Rows are points. To make a cloud, some directions were put in groups of two or more. Within a group, all points are equally far from the middle, so they leave a hole (a ring in 2 directions, a hollow ball in 3). The other directions are filled evenly. Then the cloud was stretched, turned, moved and blurred a little. How many holes are there, and how many directions does each take, smallest first?
(in the rows, 128 means zero)

Cloud (22 x 3):
138	88	173
97	120	96
100	71	111
152	108	168
108	142	169
121	115	116
110	193	92
134	100	172
86	109	114
131	185	123
117	72	148
168	116	146
94	135	136
166	106	149
155	141	107
120	86	132
181	108	137
120	135	94
120	91	174
130	191	109
138	137	177
109	156	93
Holes: 0

Cloud, 21 rows:
135	149	152
168	138	90
145	121	64
96	141	146
172	108	78
153	85	160
140	124	64
101	127	81
180	114	120
96	115	89
136	130	165
156	141	143
139	56	133
114	105	73
113	143	157
93	142	102
148	147	148
126	151	152
131	57	113
107	124	162
149	157	129
Holes: 1 (3)

Cloud, 28 rows:
130	94	112	96
94	76	87	165
96	111	139	149
111	98	135	70
108	104	86	160
60	162	117	128
108	104	102	173
141	102	146	101
108	101	124	79
125	157	101	101
67	173	100	132
134	145	158	81
72	89	125	163
114	117	149	182
109	104	100	84
65	149	98	145
114	119	147	168
101	76	101	117
93	73	85	155
99	120	159	105
132	148	109	147
130	104	154	90
109	85	137	112
103	140	114	179
124	134	129	101
145	72	97	114
82	130	108	154
104	148	128	134
Holes: 0

Cloud:
132	92	185	123	118	145
119	112	134	132	94	70
134	150	176	131	82	141
169	126	74	114	160	127
95	110	165	84	82	117
181	174	129	110	160	135
147	148	123	48	148	147
103	111	157	137	139	85
135	130	63	113	123	115
141	118	174	115	166	102
165	158	161	156	124	122
141	113	155	57	130	109
136	152	127	95	70	135
147	127	162	61	160	128
121	123	148	134	74	146
147	143	127	49	152	149
137	158	96	138	98	96
96	133	147	66	106	106
152	168	138	126	167	129
178	121	89	129	154	136
180	107	114	130	137	91
137	106	154	50	132	125
151	117	87	97	178	102
154	96	135	100	167	81
126	104	127	94	123	67
128	175	109	70	104	133
136	119	201	105	133	129
151	114	84	112	101	127
128	120	115	163	92	92
168	75	125	129	146	99
102	93	93	99	136	83
124	84	107	131	92	92
114	88	119	123	109	67
99	86	173	121	104	133
82	89	118	101	116	112
101	110	155	68	89	113
120	170	110	69	99	142
152	92	109	122	119	76
170	147	169	121	117	164
149	118	72	97	164	114
110	122	198	106	117	125
149	166	152	156	110	120
145	88	115	99	97	122
181	165	117	94	120	122
125	127	147	105	84	85
145	150	135	126	178	116
171	162	121	123	173	125
Holes: 3 (2, 2, 2)

Cloud:
160	157	105	112	89	136	129	178
131	116	114	160	124	89	103	111
140	138	114	89	100	104	152	99
122	159	156	142	63	125	108	139
119	142	103	145	93	123	146	120
140	135	141	104	118	127	67	122
106	98	126	155	207	141	73	75
131	107	60	139	68	126	78	186
126	113	126	172	118	105	122	109
132	117	152	127	144	152	164	131
124	146	103	144	150	182	79	113
116	149	152	135	109	121	190	128
148	141	143	89	130	122	125	134
130	134	196	164	152	114	87	86
180	152	133	87	77	113	151	106
137	164	150	135	74	185	163	107
161	175	174	120	115	82	157	119
114	127	148	104	115	96	147	131
147	143	68	119	106	158	121	107
132	134	121	134	144	143	68	101
98	132	112	82	55	169	125	165
124	129	121	186	116	121	129	140
125	154	99	159	100	131	114	226
111	159	117	151	208	104	120	142
71	124	84	106	71	162	124	152
139	100	137	156	63	130	120	139
162	125	134	158	73	135	164	167
110	114	134	144	154	102	110	96
137	152	131	97	87	148	105	85
116	112	150	148	107	165	142	103
150	123	133	138	113	159	93	161
155	96	90	137	55	170	104	163
142	157	153	164	57	116	107	94
110	161	135	160	119	146	171	162
162	148	102	191	122	153	136	103
148	96	130	146	93	96	136	161
123	188	186	165	119	154	125	76
139	132	93	136	84	123	78	109
119	114	73	122	158	123	62	167
142	124	171	111	66	93	157	124
121	139	117	148	91	119	105	172
144	149	161	156	124	149	167	148
132	160	85	117	111	153	117	80
121	135	96	123	125	133	92	162
101	108	114	157	107	164	137	123
112	154	71	128	141	160	105	78
164	149	163	113	107	130	110	128
158	136	101	178	130	119	135	156
173	135	152	103	90	81	155	123
125	202	111	125	126	109	87	144
122	91	64	131	132	113	90	142
121	85	167	172	159	133	146	98
114	148	138	141	144	120	152	195
157	122	127	116	128	75	159	126
172	154	113	178	127	153	116	99
89	110	77	142	99	175	111	94
119	108	95	154	110	114	141	151
90	118	163	129	152	178	133	80
117	129	89	169	123	152	77	126
128	113	63	122	86	146	107	220
130	130	143	116	120	167	179	123
113	138	136	140	143	154	116	116
132	132	113	98	76	157	136	202
149	185	123	173	161	126	119	110
149	136	159	166	154	137	154	154
110	178	131	176	171	95	96	143
115	75	148	140	107	110	110	138
101	168	81	113	63	176	90	183
160	170	176	142	118	119	134	122
100	102	73	112	124	140	86	209
178	196	171	100	113	111	114	151
177	121	146	100	119	105	102	143
84	151	136	129	130	83	74	164
92	115	156	139	93	163	139	59
Holes: 0

Cloud (71 x 8):
118	81	105	130	124	95	132	93
145	117	136	146	100	81	68	142
134	118	144	162	86	124	164	127
83	98	116	113	154	160	161	162
130	93	110	171	152	96	136	102
129	73	160	153	168	110	94	170
157	115	162	155	116	72	103	89
142	69	143	157	157	122	149	163
83	156	123	125	126	130	148	84
196	112	131	99	140	113	112	139
175	140	141	131	116	154	159	167
117	71	104	106	134	89	106	117
134	145	105	158	83	206	156	97
171	138	144	78	125	129	106	152
120	165	85	165	104	172	153	133
128	65	176	175	160	121	106	129
152	71	128	111	108	173	116	141
143	113	162	115	143	85	147	82
148	67	145	152	163	70	125	133
160	110	74	92	106	149	136	142
180	126	153	108	130	133	145	167
191	105	146	118	137	150	106	120
151	140	119	115	164	197	166	129
114	103	202	118	109	136	138	103
134	138	133	177	95	205	159	111
131	109	137	74	106	143	92	160
102	149	99	120	90	121	140	99
118	117	160	110	129	187	107	97
126	106	145	141	185	140	161	141
169	131	115	161	113	178	180	93
129	161	152	96	107	184	172	150
177	125	132	93	153	151	186	135
93	71	127	98	149	77	108	150
171	98	151	114	160	98	161	123
132	107	187	135	145	91	153	93
163	110	75	132	138	135	103	127
78	102	108	145	127	129	89	170
174	119	104	145	137	115	139	89
158	178	118	129	125	180	170	151
87	116	137	119	98	76	99	118
139	115	135	132	72	112	134	129
112	163	146	124	128	110	73	116
166	125	125	121	150	177	104	152
87	65	143	103	159	87	102	142
131	86	127	171	132	92	148	97
138	138	131	181	110	204	145	105
191	133	114	118	140	147	142	96
131	98	163	180	135	80	138	99
139	56	121	144	140	71	105	124
147	141	107	63	119	168	122	146
171	80	163	139	150	86	138	116
84	74	154	133	143	170	148	125
83	122	133	143	91	148	75	107
64	120	138	118	123	91	88	144
117	81	145	154	123	89	120	178
134	165	99	165	116	120	146	116
117	101	96	112	112	127	71	158
164	172	136	135	117	160	171	84
139	129	137	135	151	89	106	76
158	83	144	148	142	169	102	155
69	91	184	140	118	101	128	107
133	139	100	90	152	196	181	123
117	127	188	130	131	63	116	129
115	128	110	154	108	167	83	165
129	132	149	117	153	156	86	168
129	117	160	183	98	185	142	121
123	112	57	117	133	147	135	139
113	130	124	122	167	120	135	85
140	94	181	183	116	148	141	115
69	75	169	139	137	99	116	99
139	106	118	126	92	113	68	157
Holes: 3 (2, 2, 4)

Cloud, 93 rows:
145	143	135	115	107	85	194	123	113
63	129	120	155	107	60	119	166	140
117	94	109	116	120	132	135	139	170
80	148	133	171	140	86	119	133	101
151	168	129	46	120	81	161	135	154
95	118	101	172	139	85	154	169	144
148	117	107	186	122	128	141	137	138
125	142	108	90	163	112	110	119	107
107	96	127	170	145	105	90	157	147
122	152	137	159	91	50	137	127	147
127	142	139	86	74	93	119	158	175
166	177	132	148	112	141	139	85	106
114	126	137	148	129	175	79	143	131
204	156	123	158	111	134	116	104	139
105	130	187	103	151	128	134	109	123
139	128	158	71	134	143	132	166	92
121	177	142	44	154	127	88	164	149
156	166	167	128	101	138	162	113	165
174	151	151	122	94	137	159	97	85
123	132	97	93	106	65	106	139	138
136	128	112	109	175	71	145	119	93
160	129	109	115	106	103	94	138	141
193	143	171	140	130	105	118	117	128
147	110	162	130	119	193	123	134	125
179	127	156	155	137	169	133	143	180
144	139	76	154	114	149	69	76	175
134	151	111	133	85	112	92	94	138
116	140	159	109	173	87	113	127	76
165	85	169	154	122	119	128	118	128
124	153	157	125	155	80	133	132	108
100	145	141	159	150	96	162	142	100
135	141	115	153	137	92	170	78	151
204	124	124	97	107	109	219	81	137
105	136	145	136	109	179	60	132	138
191	174	138	101	155	158	113	69	104
94	159	152	99	132	104	120	132	135
140	82	142	104	96	137	133	136	153
110	150	194	112	124	117	111	151	153
148	82	67	135	163	148	89	103	123
171	114	107	88	141	122	135	109	131
128	160	129	162	109	56	163	120	99
152	97	74	144	171	100	152	116	123
126	154	136	102	122	189	40	98	135
113	111	160	97	91	157	133	139	177
123	149	155	110	128	139	151	167	145
144	129	138	130	167	158	49	136	107
228	124	147	128	120	132	152	93	178
149	156	215	95	103	84	128	139	95
139	140	129	139	121	142	85	95	113
173	127	161	139	140	150	162	77	153
192	134	107	154	173	155	119	58	91
150	124	130	135	119	72	186	111	114
117	154	150	112	152	119	90	173	188
165	162	151	151	126	137	80	80	77
158	119	157	130	134	99	126	125	119
126	117	124	94	153	158	95	159	142
198	133	112	132	166	81	144	51	116
153	126	154	106	127	156	59	116	75
150	131	95	160	76	115	128	97	105
163	89	144	74	117	166	126	139	169
146	142	123	76	157	110	146	101	74
113	112	81	106	100	120	112	119	115
110	177	86	118	71	100	143	132	170
60	129	90	104	150	110	104	132	143
170	108	137	128	153	116	176	83	140
162	176	159	141	122	109	134	114	113
157	134	105	162	65	96	170	113	153
127	128	115	66	134	161	125	161	119
165	126	129	183	126	117	157	82	164
183	109	114	61	107	137	127	109	167
120	172	165	108	125	112	83	140	112
171	148	100	137	161	89	90	117	87
145	152	104	104	127	72	134	153	99
132	156	113	108	148	74	102	118	162
174	102	141	77	120	142	124	150	141
147	178	87	97	121	124	96	104	137
177	88	143	117	127	88	139	146	182
160	132	184	124	142	120	176	136	152
194	182	149	144	137	156	86	63	140
151	111	113	167	103	156	106	132	185
140	108	136	113	171	163	80	165	124
153	155	140	104	172	63	155	71	124
189	72	149	141	168	137	142	109	89
153	152	132	104	152	113	102	77	99
121	149	136	86	100	129	101	130	158
129	130	114	115	108	150	142	84	156
202	152	125	127	122	131	127	81	143
165	141	148	145	111	124	115	87	96
157	131	160	159	141	148	139	88	184
131	124	128	134	82	141	150	74	156
147	150	94	143	149	89	140	98	144
159	175	156	120	123	99	122	90	156
167	105	149	89	131	161	114	152	126
Holes: 0

Cloud (101 x 9):
109	100	97	89	170	90	155	102	131
73	123	63	81	156	128	153	210	146
98	70	106	101	148	181	114	94	116
117	109	103	132	168	159	124	92	161
139	155	136	153	137	114	109	98	123
130	107	175	76	98	138	119	135	128
130	103	144	150	179	144	92	133	128
133	106	171	101	108	83	150	178	132
140	119	115	79	150	164	164	202	161
114	70	155	99	127	128	155	127	123
151	142	115	164	120	103	172	142	138
114	157	100	142	137	132	76	173	121
170	109	168	102	97	152	71	89	116
109	112	147	90	114	136	178	101	140
135	117	118	189	147	173	109	98	117
133	110	126	126	169	124	56	110	127
142	129	168	25	111	133	107	94	109
100	135	80	100	149	144	156	165	135
123	141	169	132	151	139	163	116	103
160	85	156	107	67	132	90	112	118
141	160	158	103	141	135	138	119	109
108	101	162	157	197	158	137	172	131
140	103	141	79	143	151	114	197	126
128	132	163	76	142	82	132	84	97
123	88	118	109	103	81	137	68	144
143	121	156	130	153	66	134	78	149
160	129	130	77	140	157	123	137	156
149	120	104	88	100	123	136	110	112
109	89	174	151	134	120	174	189	146
90	107	161	174	140	121	119	83	121
90	90	117	117	110	139	99	171	110
102	134	152	144	145	88	130	75	126
146	160	143	91	181	140	146	176	132
130	130	149	83	151	155	197	117	130
111	96	128	67	156	108	173	113	134
113	129	172	108	127	134	100	70	81
109	126	126	74	129	135	188	168	129
107	104	101	136	172	111	154	155	96
83	107	96	97	115	120	126	160	148
112	118	133	92	176	107	111	113	76
101	134	184	142	149	89	174	143	146
107	137	133	81	98	73	150	169	133
110	70	149	126	140	135	167	148	135
114	114	111	99	120	152	86	181	102
154	115	166	130	136	114	124	174	87
144	157	187	68	98	175	117	116	121
117	87	92	62	156	124	135	166	153
96	142	84	92	131	122	142	182	124
160	107	135	109	109	153	63	87	140
127	157	152	123	188	101	147	172	147
128	100	142	102	153	91	121	136	157
141	148	192	113	156	157	146	183	105
112	122	117	138	90	158	182	149	167
161	105	105	106	120	102	132	145	181
167	100	119	100	87	151	118	105	162
108	115	132	189	123	98	107	89	106
149	97	114	76	132	94	106	112	168
126	129	186	90	175	117	127	172	113
101	111	120	171	163	139	155	133	113
133	143	97	40	140	135	102	137	124
135	153	231	94	132	133	156	138	101
118	78	74	118	135	124	141	121	131
117	97	182	96	134	100	124	53	118
146	135	162	147	96	124	94	144	119
143	113	103	146	86	90	146	71	125
73	135	106	156	170	123	161	141	142
102	94	177	114	139	129	134	88	140
152	86	137	145	100	149	125	110	165
139	149	163	95	141	90	125	166	116
132	122	106	185	98	154	160	117	163
95	61	114	185	142	154	147	149	126
135	102	182	107	129	125	107	113	71
120	106	133	141	137	89	86	130	140
130	114	150	181	128	126	187	147	110
121	132	155	84	128	139	169	171	94
117	132	124	29	114	138	119	97	146
119	102	142	142	164	76	118	153	104
158	126	110	109	129	179	77	82	133
117	100	108	108	138	158	153	182	87
115	106	175	83	126	151	107	137	130
113	108	92	56	157	159	103	143	152
109	151	153	49	113	121	174	153	126
132	120	167	116	160	127	169	137	84
116	123	133	85	142	106	85	161	130
116	125	204	105	169	107	200	116	129
108	110	176	90	110	113	115	34	107
105	148	130	132	106	136	154	134	116
141	128	112	79	131	160	151	129	123
90	93	169	167	111	158	157	170	155
83	141	118	178	135	134	138	137	111
146	123	162	123	129	138	164	41	123
109	121	133	88	145	146	135	245	96
144	134	216	50	126	142	146	119	84
123	92	109	100	125	160	95	147	71
118	132	148	110	168	137	102	149	77
100	106	119	190	139	133	115	128	169
122	104	95	138	149	99	148	96	124
57	110	153	97	137	171	131	174	119
177	142	134	94	136	127	108	91	158
99	110	152	144	103	116	137	143	169
172	109	123	113	88	130	100	150	145
Holes: 1 (4)

Cloud:
128	119	127	90	89	51	120	108	167
148	95	125	131	103	135	156	154	139
172	121	157	156	148	147	94	173	128
86	128	72	120	166	135	118	98	108
151	116	115	97	79	138	158	155	133
175	89	120	157	160	117	115	144	101
165	95	187	88	161	131	106	134	115
145	159	153	108	146	179	106	127	129
130	111	203	97	109	79	139	128	182
152	117	119	134	115	73	126	199	176
144	86	173	149	145	128	107	123	154
197	86	124	136	171	175	152	97	112
143	68	138	130	143	151	101	139	146
147	134	209	85	100	71	160	114	181
137	139	139	147	81	95	137	155	138
96	160	135	151	112	133	101	127	116
140	120	183	65	65	81	117	120	165
151	136	117	148	112	124	124	108	165
84	104	111	120	169	141	104	114	122
116	119	134	83	131	135	123	107	209
175	111	115	131	149	172	136	142	124
166	103	120	99	157	100	99	103	123
127	82	124	125	99	88	112	97	132
143	134	169	186	149	69	113	124	171
122	108	126	108	114	85	95	86	104
180	66	129	148	177	176	133	102	97
141	97	171	96	122	159	98	91	163
130	129	154	120	122	73	71	120	158
159	107	126	126	122	148	150	161	139
129	81	144	150	108	66	90	147	132
122	81	130	140	141	106	74	153	147
141	131	119	100	181	187	130	76	105
113	155	154	132	143	95	142	72	139
112	163	106	109	135	65	133	143	149
180	82	154	110	107	160	110	192	128
178	170	165	78	133	117	153	124	155
131	137	130	83	112	78	137	139	137
129	123	175	118	94	176	129	173	158
183	94	155	83	134	83	127	103	118
137	111	123	161	139	140	91	83	134
136	136	146	79	135	153	116	146	147
112	169	159	122	121	144	100	130	147
163	91	159	135	129	128	127	169	167
118	141	168	102	153	146	121	137	168
152	112	177	104	179	147	126	116	116
103	77	160	111	121	117	126	106	160
134	156	187	80	75	74	143	129	176
149	149	149	104	106	142	87	119	83
178	85	206	100	163	116	137	115	145
58	138	82	100	114	110	151	143	182
110	77	131	154	139	124	55	124	116
145	127	78	139	119	102	96	182	128
152	128	185	134	108	186	152	120	130
119	120	79	154	98	150	111	110	84
164	125	174	110	145	129	125	107	209
133	128	149	100	131	125	144	69	120
139	124	116	96	132	184	164	104	113
162	117	125	89	96	191	143	104	84
151	79	151	109	90	135	67	119	126
188	125	116	153	168	95	75	124	115
155	118	201	101	141	163	108	156	108
133	102	110	144	107	137	81	105	129
99	86	95	145	130	87	123	153	180
169	125	141	131	95	135	93	145	145
116	102	105	110	141	108	51	127	129
142	131	142	105	138	169	155	150	142
156	96	146	133	113	94	49	119	103
171	105	127	100	134	132	142	109	188
109	143	91	112	89	171	97	160	148
152	151	173	90	150	149	135	69	177
144	146	141	175	128	133	155	92	166
103	165	170	155	130	115	129	139	146
158	133	119	134	162	85	115	73	147
164	65	116	106	122	91	102	107	91
141	127	132	123	164	46	141	104	155
85	154	142	143	87	103	102	202	169
151	135	188	94	126	69	165	110	162
59	99	110	127	111	148	91	130	89
104	110	144	157	120	93	98	127	184
124	152	92	122	105	148	78	138	91
108	149	109	158	159	180	97	144	123
142	104	133	149	193	127	81	108	138
95	100	121	141	109	183	114	152	104
183	110	130	148	147	55	138	131	134
124	82	134	116	93	61	133	127	164
123	156	94	120	130	148	113	154	135
Holes: 2 (2, 3)
